Every row gives one point. To make a cloud, some directions were put in groups of two or more. Within a group, all points are equally far from the middle, so they leave a hole (a ring in 2 directions, a hollow ball in 3). The other directions are filled evenly. Then the cloud was stretched, turned, moved and blurred a little. How many holes are there, and how many directions does each take, smallest first?
In the rows, zero is written as 128.

Cloud, 22 rows:
[[ 95 184 130]
 [142  91 125]
 [150  74 112]
 [122  76 137]
 [146 153 102]
 [146 101 153]
 [ 98 172 122]
 [159 156 128]
 [151 191 104]
 [133  76 116]
 [105 149 190]
 [120 126 101]
 [149 106 100]
 [147 126 152]
 [100 164 174]
 [128 165 166]
 [108 151 125]
 [114 142 144]
 [161  98 106]
 [ 83  77 186]
 [115 139 182]
 [160  83 109]]
Holes: 0

Cloud:
[[129 112  89 146]
 [167 151 150 113]
 [119 165 113  77]
 [120  85  99  87]
 [156 165 155 124]
 [135 146 175 143]
 [ 80 106 136 126]
 [122 117 155  61]
 [158  73 144 123]
 [170 116 111 148]
 [177 128 120 125]
 [134 158 156 172]
 [107 136 133  57]
 [ 99  74 118 123]
 [139 158 167 151]
 [135 152 101  74]
 [158  85 149  94]
 [131  80 130  67]
 [127 103  91  83]
 [121  62 146 140]
 [140  83 142  72]
 [122 114  92 152]
 [129 104 163 181]
 [168 127 103 131]
 [165 138 158 107]
 [144 119 117 187]
 [117 157 122 174]
 [121  76 158 161]
 [104 173 121 106]
 [155 164 111  99]
 [124 128 105 175]
 [134 100 147  61]]
Holes: 2 (2, 2)

Cloud, 50 rows:
[[143  82 183 129 119 106]
 [126 116 119 174 135 187]
 [159 131 115 125 136  96]
 [144 163  90 137 126 121]
 [150  87 105 137  99 176]
 [188  98 155 126 145 192]
 [162 131 168  95  91 164]
 [119 115  85 110 117 185]
 [ 77 130  97 116 120 162]
 [120 115 147 126 147  92]
 [108 147 133 113  97 205]
 [101 170 107 109 117 122]
 [129 169 102  98 154 172]
 [164 166 142 156 111 147]
 [104 132 169 160 113 145]
 [133  81 112 123  96 176]
 [145  87 167 114 103  92]
 [ 80 153  91 119 124 179]
 [150 125 113 181 141 155]
 [174 137 156 116 167 191]
 [179 158 119 123 167 188]
 [188 131 160 158 128 166]
 [117 128 163 151 140 194]
 [169 160 142 139 184 151]
 [157 177 145 146 163 128]
 [150 155 113 149 101 192]
 [148 159 136  94 140 191]
 [156 121 177 114 162 183]
 [110 121 125  83 117 119]
 [136 117 170  78 125 173]
 [115 111 124  97  86 114]
 [104 140 127 122  66 143]
 [126 101 158  80 108 182]
 [159 130 165 172 123 143]
 [172  86 124 125 130 196]
 [119 113 178  97 143 176]
 [140 117 129 170 152 194]
 [ 99 110 130 118  64 156]
 [ 95 141 101 135 128 111]
 [ 92 161 112  95 112 143]
 [138 143 113 139 103 214]
 [132 147 158  79 144 149]
 [131 169 102 106 169 174]
 [ 97 120 156 151 147 167]
 [175 117 182 155 125 159]
 [125 147 126 101 168 119]
 [110  94 132  91  93 180]
 [112 177 109 129 178 147]
 [127 132 173  85 143 121]
 [123 177 146 128 102 167]]
Holes: 1 (6)

Cloud (101 x 9):
[[ 90 144 129 102 132 168 125 109 161]
 [163  85 157 126 176 161 149 159  86]
 [165  82 109 108 105 181 155  97 152]
 [113 121 132 145 139 119 163 230  79]
 [ 92 137 157 174 128 141 157 166 127]
 [121 128 133 186  91 148 126 185  92]
 [146 124 144 155 136  89 143 136 151]
 [159  78 110 157 162 170 109 111 148]
 [124  83 138 104 193  86 110 104 131]
 [ 72 141 147 169  85 158 112 147 197]
 [ 55 129 126  96 135 132 136 107 135]
 [ 54 143 123  90 136 144 161 152 129]
 [134 116 127 192 139 100 101 144 107]
 [146 105 108  91 103 202 128 228 121]
 [149 163 129 140 169 138 160 158 158]
 [146 141 122 170 149 183  95 127 136]
 [130 128 115 147 136 149 136 170 133]
 [167 172 140 200 128 109  98 154 111]
 [ 70 129 111 115 126 102 129 100 117]
 [109 133 176  91  86  62 153 102 117]
 [151  90 114 129 137 102 187 168 124]
 [148 146 155 193 126 126 142 109 102]
 [141 121 121 148 214 122 144 130 177]
 [136 132 104 151 157  99 200 137 104]
 [ 97  98 130 104 143 129 146 151 138]
 [ 81 153  65 132  99 118 168 186 132]
 [107 161 139 157  96 200  83 180 142]
 [153 130 110 109 197 147 168 162 113]
 [144  80 137 174 165  94 111 127 125]
 [125 136 113  75  67  97  95 111 189]
 [133 127 176 160  50 105 103 155 129]
 [138  95 130 110  78 137 113 180  81]
 [173  88 113 134 180 107 127 121 166]
 [121 133  76 134 165 143 160  90 163]
 [172 153  79 115 114 195 149 161 163]
 [150  83 133  76 111 158 151 123 123]
 [142 149 141 159 140 158 153 159 135]
 [181 118 162  85 144 149 110 117  97]
 [123 149 125 187 123 176 128 168 155]
 [110 116 152 159 150 158 103 191  89]
 [118 148 145  78 127 144 129 133 150]
 [146 145  99 149 139 180 159 107 135]
 [144 163 126 143  95 122 196 209 135]
 [134 176 132 107 105 105 123 163 137]
 [135  95 122 129 151 151 186 172 116]
 [ 94  95 138 122 169 121 102 162 161]
 [ 98  91 168 127 137 150 120 149 130]
 [118 111 132 161 173  67 136 142 119]
 [166 144  98 177 171 159 195 138  71]
 [ 94  74 155  79 120 121 119 182 134]
 [ 75 147 123 124  94 105  87 134 174]
 [159  88  97  91 146 156 158 141 115]
 [ 80  85 131 154 138  86 125 142 163]
 [ 88 161 159 158 133 188 117 121 111]
 [163  84 155 130 140 152 110 171 111]
 [133 133 127 139  94 184 135 176 101]
 [124 160 107 100 117 170 102 175 143]
 [148 115 116  95 112 151 108  70 148]
 [221  88 132 113 127 121  80 175 114]
 [ 81 129 121 129 129 116 102 112 127]
 [130 130 133 144 122 152  92  73 113]
 [113  97 168 111 112  77 142 183 140]
 [100 131 162 181  70 150 120 153 144]
 [154 151 114 119 109 124 151 116  68]
 [149 138  96 121 106 179 148 138 140]
 [168 147 147 164 110 119 147 146  83]
 [132 103 145 124  83 133 134 166 107]
 [112 102 181 128 139 119 109 101 168]
 [151 122 148 141 127 171 154 188 146]
 [123 117 104 138 105 139 182 159 103]
 [168 121 145 125 126  89 149 100 106]
 [123 115 137 117 182 112 166 144  57]
 [145 113 167 122 139 131  86 177 146]
 [104 145 170 158 133 134 127 101  85]
 [125 102 162 150  62 188  93 165 187]
 [192 108 147 172 114 112 127 132 107]
 [128 146  72  96 142 128 185 125 146]
 [100 137 140 184  85 173 113 149 131]
 [ 57 142 160 116  92 131 123  99 123]
 [109 108 173 108 138 134 154 116 170]
 [109 111 154 132  53 133  74 144 112]
 [144 160  88 165 123 180 151 101 116]
 [109 151 122 101  71 131  88 146 178]
 [156 178 134 121  97 122 126 174 106]
 [214 123 139 153  82 113 125 158  97]
 [117 145 132 157  90 216 125 169 172]
 [166 121 100 164  73 148 110 145 131]
 [132 151  84 144 134 104 150 112 109]
 [ 87 123 129 112  86  96  70 124 172]
 [130  93 120 167 156 153 140 165 154]
 [109 126 119 180  90  99 108  95 169]
 [172 128 124  81 150 159 167 172 119]
 [158 143 153 149 117 150 128 199  86]
 [ 85 114 107 109 127  82 157 119 109]
 [134 135 148 103 205 121 107 134 142]
 [135 129 132  63  91 133  87  90 167]
 [ 91 181 137 123  89 120 150 143 125]
 [134 151 134 167 120  82 146 164 163]
 [ 99 110 160 156  85 158 110 161 212]
 [183 156 116 180 147 142 142 174 136]
 [ 99 113  96 116 132 108 137 151 152]]
Holes: 0

Cloud:
[[114 119 122 118 128  85 147  79 166]
 [ 92  92  79 149 161  83 121  82 144]
 [116 128  90 138  93 111  69 183 131]
 [178 103 116 156 141 132 103 168 171]
 [ 79 115 119 154 152 152 120 102  71]
 [134 121  79  71 163 135 134  90 118]
 [113  84 124 156 171 182 132 102 127]
 [ 81 100 124  86 154 146 127 104 100]
 [103  43 129 163 137 105 110 103  95]
 [144 188 147  94 159 115 105 103 146]
 [115 162  94 119 150 138  87  96  89]
 [ 82 130  68 111 100 111 126 177 128]
 [123 103 140  82 146 106 151  89 118]
 [ 95  89 100 126 139 101  89  74 117]
 [113 127 110 139 103 119  82 130 189]
 [169 135 132 137 132 100  98  72 152]
 [113 123  77  74 158  89 151 119  98]
 [107 162 107 111 163 155  72 125 137]
 [102 141 126  80 124 144 132  86 165]
 [113 113 109  79 149 113 138 173 131]
 [144 103  66 131 174 100 150 123 111]
 [156 114  52 121 120 106 109 141 159]
 [156  82 110 133 178 120 109  95  77]
 [ 94 122 118  80 142 170 125 117 142]
 [151 150  99 110 162 146  73  89 139]
 [136 134 115 124  99 167  92 168 132]
 [130  68 111  98 144 173 141 101 100]
 [168  75 153 124 150 123 121 162  98]
 [145 118  34  96 129 123  94 138 116]
 [111  83  83 137 124 159 144  94 101]
 [101 104  60 117 163 148 130  96 117]
 [154 128 182 118 166 149  97 143 107]
 [ 77 102  95 125 103 127 119  75 118]
 [125  67  96  64 117 129 116 164 108]
 [ 77 144  88 150 125 129  67 103 126]
 [140 149 113  70 107 120 145 117 151]
 [141  80  64 124 148 129  61 147  97]
 [120 128 128  93 121 125 105  80 115]
 [ 92  77 135 160 151 101 164 107  99]
 [137  37 141 139 166 145 128 115  87]
 [169 120 152 141 178 168  97 177 134]
 [123  56  78 134 149 130  88 126 126]
 [115  65 154 127 149 137 177 104 152]
 [169 107 166  87 171 133  88 124 125]
 [134 122 148 164 131 118  75 105 188]
 [ 67 135  69 153 144 124 102  87 127]
 [137  88  73  88 123 161 140 147 147]
 [166 171 130 114 146 127  56 108 139]
 [138 113 113  89 204 174 119 106 102]
 [129  88 143 104 119 110 113  88 148]
 [166  87  67  98 145 148 125 127 120]
 [ 90  43 113 151 130 122 158  92 123]
 [147 126 107 149 187  80  86 106 121]
 [139  54 115 154 197 134 132 103 104]
 [113  57 142 169 181 118 154 109  99]
 [123  84 111 161 137  93 164 136 111]
 [ 72  74  54 136 123 149  98 127  92]
 [154 135 115 112 119 154 115 153  93]
 [102 110 115 154 127  90  91  88  81]
 [115 114  85 128 153 160 127 177  74]
 [145  79 141 143 134 130  82 155 159]
 [120 135 148 144 165 159  70  99 148]
 [ 83 104  45  94 160 125 145 118 116]
 [136  85 154 146 202 125 153  87 102]
 [ 82 143 150 116 148 130 117  99 126]
 [158 151  85  58 131 149 100 159 118]
 [116 170 165 140 159 137  81 100 151]
 [151 137 105 143 148 180 139 144 131]
 [140 114  91  78 102 160 148 126 144]
 [ 73 109  65 121 123 119 159 124 141]
 [162  87 178 142 157 117 133 147 154]
 [111 130  89 118 156 115 148 165  97]
 [101 121 103 151 160 150  78 112  73]
 [163 165 121  74 168 137  81 148 111]
 [132  90 105  74 132 117 176 133 145]
 [135 121 135 112 162 158 145  90  74]
 [ 74  91 106 151 124 132 147 104  65]
 [113 118  50  93 164 158 112 133  76]
 [138  86  81 111 106 124 108 144 175]
 [147 120  80 125 195 153  92 143 120]
 [169 133 116 132 160 138 147  77 122]
 [134 134 123 176 106 127 139  99 149]
 [107 162 113 115 114 151 154  95 142]
 [ 99  88  64 133 158 124  84 108 128]
 [ 89 168  79  90 118 119  93 146 144]
 [120 137 132 125 173 181 134  74  96]
 [126  58 152 151 146 136 147  80  97]
 [107  90  69  88 128  74 121 115 152]
 [163 113  74 157 111 119  99 146 149]
 [142 119 160 112 176 155 154 124  80]
 [177 105 112 114 191 155  86 164 138]
 [ 82 128  97 153 119 133 150 120  95]
 [138 187 117 136 157 158  74  98 138]
 [120  81  95  93 131  73 154 145 128]
 [120 138 139 126 194 169  86 106 115]
 [134 129 109  90 107 123 127  76 164]
 [110 113 129 151 122 171 105 162 134]
 [105  92  89 150 114 112 133  81 168]]
Holes: 1 (8)

Cloud, 91 rows:
[[ 90 133 106 160 113 149 108 151 163]
 [163 154 133  94  58 152  98 180 152]
 [130  71 103 152 131 111 143 170 171]
 [ 86 107 120 147 114  74 155 106 161]
 [109  97  98 148  67 119 121 145  84]
 [107 115 136 139 137  52 149 140 161]
 [149  98 131  86  97 141 125  90 120]
 [109 106 121 129 203 121 144  75 129]
 [145 120 137 136 115  91 171 106 138]
 [156  99  99  91 174  66 116 132 159]
 [153 148 140 161 113 127 137  94 138]
 [ 50  81 125 152 155 108 162 131 146]
 [103 108 125  64 107 146 130 146  80]
 [152  97  85  85  94 148 132 107  94]
 [ 73 141 133 103 116  86 157 130 141]
 [165  87 129 173  96  97 157 144 144]
 [167 128 137 135 111 148  93 167 102]
 [ 90 144 121 127  92 112 117 135 178]
 [186 112  91 145  61 161 135 132 113]
 [127  96 199 155 137  98 152 123 152]
 [174 152 127 149  77 143 127 102 145]
 [ 58 108 111 174 112 120 129 139 118]
 [158 111  87  89 136 150 167 137 122]
 [101 150  98 120  88 128 120 117 174]
 [127  78 158 167 133 143 136 141 108]
 [128 124  99 121 161 159 116 139 173]
 [135 103 122 111 201 126 187 133 131]
 [ 85 112 104 141 164  88 173 100 155]
 [ 97  44  84 111 187 123 120 104 165]
 [122  88 138 169 130 144 159 129 104]
 [105 109 148 119 133 156 116  62 160]
 [ 89 138 177 162  78 129 122 145 167]
 [115 123 170 226  95 123 136 114 160]
 [163 103  84 126 110 149 134 171 173]
 [144  87  96 107 190 112 191 150 155]
 [136  92 137  96 119 129  91 134 181]
 [106  92 123  91 124  84 116 160 152]
 [157  87 186 143 129 114 153 140 138]
 [118  96 129 112 125 127  88  80 184]
 [ 88  67 138  92 155  80 133 101 189]
 [118  47  88  73 170 117 131 103 145]
 [101 159 120 149 104 147 138 194 150]
 [131  96 110  57 130 128 102 147 149]
 [146  79 126  65 173  87 164 136 157]
 [ 40 108 114 144 103 134 136 132 150]
 [100 139 103  99 111 179  93 153 131]
 [102 104  68 133  96 125 140 126  83]
 [109 161 126 132 147 125 114 153 184]
 [194 126 105  88 137 141 100 146 129]
 [155  78 109  92 115 148  95 103 152]
 [ 47 131 133 109 154  93 138 132 150]
 [108  92 153 106  80 150 119 156 111]
 [176 118 106 111  93 174  87 145 130]
 [125 108  86  79 188 142 120 101 108]
 [158 101 175 170  98 109 150 146 132]
 [ 87 106 106 147 187  95 155 145 183]
 [114 128 145 148 133 150 120 128 212]
 [154 120  81  82 123 116 172 149  92]
 [137 132 121 152  87 151 124  71 151]
 [104 166 179 125 111 125 132 147 139]
 [139 135 120 116  89 171 102 140  61]
 [153 138 126 168  88 189 129 140  97]
 [ 69 116 116 123 151 113 160 161 136]
 [118 150 173 124  84 156 135 120 146]
 [ 55 126 161 136  88 145 140 104 127]
 [154 106  70  84  83 129 129 129 131]
 [131 153 166 141 158 142  98 111 155]
 [ 89 114 111 120 117 170 129  92 171]
 [126 125 166 189  64 101 165 148 156]
 [124  61 117 109 106 131 162 111 112]
 [169 104  94  75 130 158 138 142 140]
 [150  90 101 118 105 129  83 127 148]
 [204 130  96 100  84 166 122 145 137]
 [108 124 159 207  94 173 134 139 123]
 [128 121 105  98 155 154  89 112  75]
 [154 134 144  93 158 116 157 121 192]
 [158 179 133 166  40 139 100 130 121]
 [110 115 161 160 140 160 105  72 150]
 [120  87 118 102 111 132  59 133 135]
 [168  76 102 145 160 133 152 120 135]
 [154 100 175 110 148 123 108 175 168]
 [111 131 122  55  99 112 139 103 115]
 [122 122 176 145 106 157 145 125 203]
 [172 122 108 159  78  97 158 140 166]
 [127 132 109 174  80 153 135  76 152]
 [ 69 101 189 159 145 149 127  95 149]
 [ 88  88 166 114 154 107 132 109 203]
 [134  93 139 126 121 105 176  93 173]
 [123  84 117 142 154 133  88 157 152]
 [130 122 136 127 119 168  96 141  82]
 [119 109 175 103 151  96 150 140 183]]
Holes: 2 (2, 4)

Cloud:
[[122 166 105 179 143  75 121 136 118]
 [157  91 132 166 107  96 142 129 120]
 [129  85 135 159 175 116 110 151 157]
 [144 164 133 126 116 124 106 127 191]
 [127 106 140 120 116 121 108 192 170]
 [133 147  71 165  96 107 137  65 125]
 [142  80 128 136 166 129 187  82  88]
 [121 123 116 169 107 141 177  75  88]
 [142 126 140 121 149  93 166  71 151]
 [156 133 175 137 106  83 118 140  71]
 [ 76 119  54 121 158 130 117  93 166]
 [136  91  86  67 115 135 141  90 127]
 [134 110 139 101 163 115  85 152 140]
 [198 125 101 120 139 106 109 138 108]
 [104 124  62 101  80 125 160  84  89]
 [140  79 122 168 167 116 124 151  94]
 [140 146 108  77 140  70 116 132 167]
 [179 134 146 170 135 105  86 129 111]
 [191 175 114 173 118  72 102 126 114]
 [117 118 144  90 163  89 107 119 127]
 [118 170  77 121 161  98  96 111 155]
 [108  91 101  94  94 124 175  86  81]
 [128 167  91 101 150  67 104 120 160]
 [161 125  75 139 191 138 141  73 146]
 [128 153  90 106  59  73  94 124 116]
 [160 103  86 129 192 116 154  91 153]
 [151 110  95  61 139 103 113  46 166]
 [ 93  79 140 109 141 149 136 168 132]
 [160 133 107  90 104  61 117  96  90]
 [106  99  60 112  83 119 128  91 113]
 [126  83 100 106 142 124 191  95 107]
 [140 176  93 118 152  64  98 143 158]
 [107 171 101 125  85  72  85  84 128]
 [189 111 162  95 123  76 143 106 116]
 [ 79 146  90 121  54 117 102 146 165]
 [131 127 103  91 169  74 102  97 174]
 [160 147 124 111 102 120 125 138 190]
 [179 158 101 135 165 122 139  92 112]
 [156  89  85 151 149 145 154 121 106]
 [112  72 137 124 150  99  93  96 140]
 [142 138 127 164 189 130 105 136 161]
 [113 152 148 110 117 115 134 154 135]
 [152  84 120 131 176 108 186  88  91]
 [160 145 143 138  64  93 152 145  92]
 [177 102 124 110 114 128  89  93 125]
 [164 173 124 161  97  83 109 100 102]
 [170 100 128 108 119 126  91  94 111]
 [200 133 143 150 126 122 109 133 107]
 [127 108  80  98 145 105 153  28 148]
 [120 123 128 107 143 112  86 143 105]
 [173 102 147  86 155 107 126  87 159]
 [143 100 129 189 115 143 130 111 115]
 [ 89 124 127  98  61  87 111 150 139]
 [158 144 115 186 127 138 166  83 133]
 [155 126  90 137 109 176 142 129 142]
 [140 131 140 132 161 124  81 143 152]
 [127 114 164 128 109 104  73 105 142]
 [126 131 126 179 125 118 138  89  81]
 [ 76 131 108 125 137 139 169 162 112]
 [163  99 120  73 121  87 115  62 111]
 [ 80 114 115 123 113  86 151 156 122]
 [132 119 170 152  89 115 119 193 101]
 [137 132 106 130 112 121 167 157 174]
 [144 103 101 155  89 110 137 114 130]
 [115 116 117  84 116  61  69  87 153]
 [121 113  71 129 120 129 173 104  77]
 [147 134  76 162 155 152 138  92 195]
 [106  95 138  79 118  79  76  73 127]
 [126  90  67 122 125 135 151  94  99]
 [ 88 120  92  61  91  90  84 123 159]
 [121  63 128 112 109 144 164 101  81]
 [114 132 116 147  91  70  99  85 146]
 [115 138 147 153 145  73 130 118  88]
 [110 164  77  72 112  92 114 109 169]
 [ 99 115 120 151  72  96 153  87  98]
 [112  92 159 157 103  89 150 109  90]
 [122  74 126 106 109 130 118 138  80]
 [109 152  70 147 101 156 162 115 182]
 [ 94 129  88 154  96 117 155  74  79]
 [136  92 132 183 170 125 113 159 119]
 [ 71  78 125 101 139 158 159 125 139]
 [149 133 101 156 168 153 120  89 197]
 [156 123 139  96 100  95 134  38 144]
 [122 102 163  92 105  84  95 115  94]
 [138 138  98 106 109 113 107  84  78]
 [117 172 116 128  84 102 102 171 165]
 [152 104 108 119  91 153 100 114 117]
 [ 86 128 100 147 108 154 120 165 102]
 [156 172 107 141 109  64 110 103  88]
 [118 103  88 113 120 145 178 103  74]
 [143  93 178 123 156  74  96 126 109]
 [100 114 117 101 135  71 100  80 171]
 [146 172 113 121 157 113 149  96 135]
 [109 150  99 132  81 116  96 176 170]
 [176  99 168 126 118  76 123  73 112]
 [117  71 117 122 138  93 120  73  97]
 [ 98 138  67 160 109 101 104 102 138]
 [132  72 117 119  92 119 117 134 114]
 [139 119 140 132  96 133 116 140  76]
 [145 120  73 164 128 103 128 104 115]
 [ 80 120 114 116 137 121 185 145 121]
 [132 122 161  96 109  83 104 163 165]
 [144  80 126 164 150 106 105 132 125]
 [130 154 141 132 113  42 102 120 127]
 [123 182  87 123 109 140 138 143 161]
 [120 135  94 107  68 140 153 105 179]]
Holes: 3 (2, 2, 4)
